Each row of a before or after table is a point. One or more steps were done to the points. Then noise was added and the rows were shuffled. The steps act on columns, c1 being the first. Name the steps. A step turns or swaps two columns, mirrors them in a line or flattens them onto one, adds a multiple of one to another, or multiplies or shifts one. Angles are multiples of 10 degrees, from the lower column toward the higher: turns from -170 to 170, lines from 10 to 170 but not 90. Use the fewest steps. Two steps may share a column if one is a turn and the other turns, adds or multiplies; they go together, in the order done. Otherwise the lowest column goes first.
(in the rows, 128 means zero)

Before:
[[ 96 120]
 [167 190]
 [137 157]
 [150 111]
 [188 140]
 [100 157]
 [ 85 137]
 [ 94  66]
 [180 134]
 [ 78 168]
 [169 168]
 [170 158]]
After:
[[164 133]
 [ 66 130]
 [147 144]
 [158 130]
 [138 125]
 [ 66 145]
 [ 78 120]
 [ 83 139]
 [ 76  98]
 [147 152]
 [120 136]
 [149 139]]
Steps: shift c1 by -20; multiply c2 by 0.4

Before (8 x 6):
[[104  89  92 155  87 141]
 [ 93  84 117 123 208 120]
 [162 181  98 106  93 107]
 [169  91 106 100 106 137]
 [169 101  99 172 165  89]
 [104  88 155 157 196 138]
 [132  84 125 119  96 102]
 [168 184 106 105 160 119]]
After, 8 rows:
[[128 184  82 122 164 109]
 [130  84 123 170 125 133]
 [114  89 161  72 167 152]
 [132 103  81 123 170 182]
 [125  88  81 134 118  98]
 [139 180  85 164 118 117]
 [170  88 133 131  78 150]
 [155  86 155  82 195 122]]
Steps: mirror c1 and c3 in the line at 120 degrees; turn c4 and c6 by 110 degrees; turn c4 and c5 by 40 degrees

Before:
[[112 140 142 123  90 142 161 153 120 218 133 120]
 [105 153 133 130 204 120  87 138  74 105 207 187]
 [ 92 131  80 127  94 112  61 119  91 157 139 133]
 [128 115  95  77 166 139 114  61 130 166 121 107]
 [180 103  83 129 136  96 121 112 108 119 121 192]
 [134  98  97 133 178 160 163 129 143 125 104  51]
 [104  61 155 125 145 150 147 154 149 121 107  95]
 [141 135 126 165 100 148 129 117  82 154 106 142]]
After:
[[112 129 100 130 111 157 161 171 126 215 134 118]
 [104 107  83 201 214 114  86  88 106 107 153 186]
 [ 93  83 145 138  87 119  63 143 113 159 132 133]
 [105 218 230 108 169 148 146 138 135 117 121  96]
 [127 111 168 103 111 145 115  54 130 163 174 108]
 [179 114 194 121 121  94 121 111 120 127 125 193]
 [141 121 116 121  91 153 130 140 110 149  86 142]
 [135 133 196 105 178 157 164  96 136 120 116  50]]
Steps: multiply c2 by 2; turn c2 and c3 by -120 degrees; turn c4 and c11 by -70 degrees; turn c5 and c8 by -40 degrees; multiply c5 by 1.3; turn c6 and c10 by -10 degrees; multiply c9 by 0.4
